Each row is a point. A path goes straight from each point to the next, and from the last back to the first. The post is the endless flat space through its rows: a point in 2 columns, a line in 3, a plane in 4, and so on, so that a path can go around it. Count how often the path circles the post. Going back the other way cancels.

Post (2 x 3):
[[ 14.0  -4.4  -5.7]
 [-22.4  12.5  12.5]]
Path (24 x 3):
[[ 18.3  13.7 -30.4]
 [-33.0   8.5 -12.4]
 [-39.8   3.8  14.4]
 [ -8.2  -9.1  26.4]
 [-19.5  33.4  36.7]
 [ 21.7   6.2  -8.1]
 [-20.0  21.2  -7.1]
 [ 34.1 -34.8 -27.0]
 [ -1.2 -11.2   8.2]
 [ -8.7   3.4  19.4]
 [ 30.4   8.2   3.1]
 [ 14.9  23.5  -3.4]
 [ 19.0   8.7  23.5]
 [ -2.4  -2.1  20.7]
 [  8.2 -13.2  -8.3]
 [-32.4   2.8 -11.0]
 [  5.4  20.1 -11.6]
 [  5.7  16.2  10.7]
 [ 23.0  -9.3   0.1]
 [ -0.6 -23.6  17.9]
 [-31.6   4.3   8.8]
 [-17.8  12.6   2.2]
 [ 34.9   9.8 -15.1]
 [ 13.0  11.8   5.0]]
Times around: 0

Post (5 x 6):
[[ -7.0   0.9  -3.1  -6.1   6.8 -18.3]
 [  8.9  16.7  -9.0  26.4   3.6   3.5]
 [ 10.2  29.0  -7.8 -37.0  -1.3  -9.1]
 [  2.5  -0.5   7.7  14.6 -12.6  -8.0]
 [ -1.6  -5.2  10.7  -4.2  -1.5  -1.2]]
Path (28 x 6):
[[  5.9   9.6 -24.7 -20.7  -0.8 -27.4]
 [ -0.8  -8.5  12.9  28.4  -2.8  22.3]
 [-18.6 -14.0  30.9   4.2 -10.4  -1.0]
 [ 24.2  20.5  17.3  22.3   2.6  29.4]
 [ 26.5  32.2 -16.8  14.4  -4.8  -6.8]
 [ 14.5  13.5 -10.6  12.7 -13.5 -21.3]
 [ 15.9  20.3  -1.2  19.0  -0.7   1.7]
 [-12.6   5.7  16.5  -9.6  10.5  -9.7]
 [ -2.2  25.7 -21.2  34.6   4.0 -14.1]
 [  3.0  11.3  -7.0 -44.9 -12.0  12.9]
 [ 13.9  19.3 -45.8  25.2  29.4  -3.2]
 [ 19.7  26.4  -8.6  -8.5  -7.2 -37.1]
 [-20.8  -2.7  -3.4 -11.3  42.8 -36.8]
 [ -2.9  23.7  18.8 -11.7 -36.8  -0.3]
 [ -0.3  15.5 -10.9 -23.4 -10.1 -14.4]
 [ 28.7   6.3  -6.8  45.7  -4.9  33.9]
 [  9.8   5.0  -5.1 -27.1  13.6  -6.1]
 [  6.6  17.4   4.0   3.3   3.6  -4.9]
 [ -6.7  28.2 -16.9  39.3  26.1  -3.7]
 [-15.9 -10.4  18.8  15.6 -11.3  21.8]
 [ 11.7  10.7  -2.3  -9.0  -7.0   2.8]
 [ 32.6  12.9   2.7 -22.1   3.7  21.2]
 [  7.1   3.1  -1.0 -26.6  -1.8 -10.7]
 [ -2.0  10.6 -20.3  -6.4 -14.9 -19.6]
 [-14.0  -4.9  38.7  -8.1 -36.9  19.0]
 [  4.6   2.0  33.0  23.5  -5.5  44.9]
 [  6.3  12.1  -1.7 -11.0  13.2 -12.5]
 [  6.6 -24.4   7.1 -49.8   3.8 -20.6]]
Times around: 1

Post (8 x 9):
[[-14.3  10.6  12.5  18.3 -14.3 -29.1   2.1 -11.3   2.1]
 [-11.0   4.6   7.8  16.7 -16.7  -5.9 -31.2   0.0   5.6]
 [-13.1   9.8  -2.2  14.5 -10.8 -20.5  -0.1   7.2  27.3]
 [ 11.4  -2.3  -7.6 -11.6   8.0  36.6   6.4  13.7 -38.1]
 [-25.7   7.4   2.1   9.8  -5.7   1.6  -5.7  -5.0   3.1]
 [ 13.0   6.7  -4.0 -23.7  -3.9  26.4   0.0  -2.7 -11.1]
 [ 11.5   3.7  18.6   6.2   8.4  33.1  20.9  -4.8 -19.1]
 [-14.5  19.9  20.9   6.8   7.1  -7.2 -18.5   0.6   0.7]]
Path (25 x 9):
[[ -4.3 -25.1 -11.2  14.8 -13.9  21.3  10.4   6.6 -16.6]
 [-15.4  -1.0  -6.2 -11.8 -10.0   9.6 -33.2 -18.2 -23.5]
 [ -0.2  -4.0   8.8  -7.9   2.2  -7.7 -37.7   1.1 -21.0]
 [ 13.2 -11.9  21.0  21.8  18.4  29.4  26.0  29.0 -21.5]
 [  2.6 -15.5  25.0   8.1   7.1  18.6  27.7 -25.8 -17.7]
 [-30.9   9.8  28.2  14.3  10.0   5.6 -38.9 -16.0 -29.5]
 [ -8.9  26.5  41.2  -3.4  12.0 -31.1  21.3 -10.9  23.2]
 [ -8.9  11.3  -1.8 -21.2 -28.9  24.3   7.0  -9.4  31.0]
 [-29.6  28.9   3.8  21.5 -25.4   3.3 -14.8 -23.6  13.4]
 [ 31.3  -6.8  22.3  11.9   5.2  34.6   7.0 -23.5 -37.7]
 [ -6.7  -7.6  24.7  18.0   4.6  33.1   4.1 -14.5 -26.4]
 [-21.0  21.8  33.1 -14.2  27.1  -5.6   1.2  17.1   6.1]
 [-31.9  -0.8  22.4  43.1  -0.7 -11.9  20.1  -1.7  -2.3]
 [-12.5  -0.1   7.7   0.1  11.0   5.5  -4.9   5.8 -30.6]
 [-14.9  -4.3   0.0  21.5 -33.9  12.6  -7.9  10.6  35.8]
 [  3.9  10.9  12.9  21.6  -0.2  56.8   9.0  15.0  12.4]
 [-18.3  33.4  -1.8  -2.7  18.3   2.2 -11.2   2.8  20.5]
 [ 19.7 -18.7 -10.2  -1.9  -7.4  -8.0  -5.2  -5.6  -2.3]
 [-10.6  -2.0  21.3  -4.0   4.0   5.6  13.0   6.2 -17.0]
 [ -7.0  -9.0   2.0  -6.5  -1.6  47.3 -20.4   0.7 -25.9]
 [-24.7  -7.8   8.8 -17.6  24.2  12.7   2.3 -20.0 -23.2]
 [ 13.6  -0.6  28.6  -7.6  14.5  34.7  -4.1  -0.4 -42.5]
 [-20.7  24.4   3.1  -9.8 -14.3  -0.8  15.3   8.8   8.0]
 [-21.9  30.3  26.9  -3.8  28.2  24.3  47.0 -22.7 -21.4]
 [-19.7  22.6  12.5  -0.6   2.3  -3.8   6.2  19.9  -1.5]]
Times around: 2

Post (11 x 12):
[[-28.6  29.9  16.0  12.0 -22.7  -6.6  -4.7  20.1  -2.5  -0.4  -1.5  17.4]
 [ 21.5   3.4   6.3 -33.1   5.0  23.6  19.5 -13.9 -22.4  33.3 -15.5   7.3]
 [ 12.5   0.9  -1.1  -1.1  -3.5  -9.2  30.8 -26.0   4.4  16.3   5.2 -11.7]
 [ -7.9  -4.0  -8.1  10.1  14.5   0.8 -11.6  39.2  10.2 -11.3  21.1 -23.9]
 [  6.6  16.2   3.9 -11.6  -4.4 -14.9 -23.9  -7.6  17.1   9.1  -4.7   1.3]
 [ 13.5  18.4  29.7   9.2  11.8   6.3   7.3   9.9 -11.4  14.3  -5.8   5.5]
 [  7.4   0.5 -10.3   9.2   0.6   6.8 -14.3 -14.0  18.2  -1.1  22.1 -10.2]
 [-26.7  10.1  -5.2 -12.0   7.5   3.4 -14.9 -11.6  13.9 -10.1  -3.7 -10.0]
 [ 38.4  15.5  16.2 -20.5  -9.4   8.4  -4.8  -7.5   1.7   0.4  -7.4  -3.3]
 [  5.2  -7.9   5.4  10.9  -4.1 -11.7 -17.0 -29.3   1.7   4.6  -1.6 -13.3]
 [ 12.7 -11.6  28.0   2.0 -10.6 -11.8  13.7 -27.0  -5.1  10.2  24.8   5.2]]
Path (27 x 12):
[[  7.8  53.7  21.7 -34.1 -39.5  -1.4  10.0 -22.3   6.5  30.5 -23.1  21.4]
 [ -0.7  -0.2   8.7  28.1 -12.1 -14.3 -10.7 -42.5  25.9  -5.6   9.2  -9.7]
 [  9.9   6.3  19.7  -7.6  23.8  -0.5  -2.3   1.3   5.2 -16.3 -16.8 -12.0]
 [  0.7  30.6  11.9  10.6  27.0  19.1 -20.7  -9.8  13.8  -9.3  16.9  15.0]
 [  9.5  25.4  10.5  16.2 -12.1 -10.8  -4.7 -10.5  -6.8  21.4  23.4  -1.7]
 [-14.2  40.1  43.9 -13.5  -6.1   3.3   3.0  23.5 -13.5  11.7 -16.2   4.8]
 [-19.3  -7.6  -9.4  29.4 -17.3  -6.1  -4.1 -17.4  25.0  -1.2   3.9  -8.1]
 [ -7.5  20.5  -0.5  -4.8  -0.5  -2.2  15.0 -19.1  20.7  -5.3 -10.9  15.1]
 [-34.9  -1.4 -36.3  -7.7  36.1  10.5 -21.1   3.6  15.4  11.4  15.6   2.8]
 [-19.0  29.7 -28.8   8.4  -2.4 -13.1 -27.6  -7.3  16.4  15.8  11.3 -15.6]
 [ 31.6  13.6  16.7   9.9  -6.4  11.9  27.3  -9.3   3.4  16.9  11.1 -23.9]
 [ 27.7  -1.8   5.1  31.8 -13.3 -13.9  22.4  31.8   2.9   0.2  16.0 -27.5]
 [-26.1  37.9 -37.2  13.2 -15.4  -8.4 -25.1 -16.2  48.4   3.4  -9.4  32.8]
 [  9.5 -14.1   8.0   7.9   1.4 -17.6   3.0 -62.8   6.9  -9.8  17.5  -0.8]
 [-14.2  20.3 -38.2   4.3 -18.5  40.5 -16.8 -49.4  -1.7   3.9   3.2 -10.8]
 [ 16.1  33.1  51.1   4.0 -13.8 -27.5 -22.0  -7.0   7.5   5.5  -8.5  -6.0]
 [-24.3  27.8  -0.7  -7.6   3.3  13.1  -1.9  22.2  15.6  27.1  -0.7   8.4]
 [ 21.0  30.0  -4.0  13.1  -4.5  -8.2 -14.3 -15.6  23.2 -13.0  15.5 -45.5]
 [-44.8  24.3  -7.7  16.5   7.5  -1.6  -9.0  -4.3  -2.5   7.1   6.7   4.2]
 [ 13.2 -12.8  36.8 -33.4  -5.0 -30.9  34.1  -6.5  -5.5   9.5  31.7  21.3]
 [  6.7  19.8   7.4 -10.3  -0.3   0.8  25.5  11.5   3.7  -2.9 -26.0  -1.1]
 [ -4.6   1.5  39.6  23.3 -14.5  -9.8  27.0  21.4 -29.8  23.7 -20.4  -9.7]
 [ 23.1  19.4  28.1 -16.8 -13.5  15.4   5.0 -42.7 -11.3   7.5  -6.5 -10.5]
 [-10.4  -8.1 -27.2  -4.6  10.8  26.5 -11.1 -15.8 -12.6  14.5  25.5  -9.7]
 [-28.3  10.7 -22.0  11.5  11.4  -5.6   8.5   4.8   5.5   0.2   9.1   7.0]
 [ -3.9   4.3   3.2  31.8 -15.3  -4.3  12.7   1.7   3.4  34.2  14.1  43.9]
 [  1.3   4.1  22.0 -20.2   2.3  14.9  42.0  31.5  -8.7  18.8   1.3  -0.2]]
Times around: 1
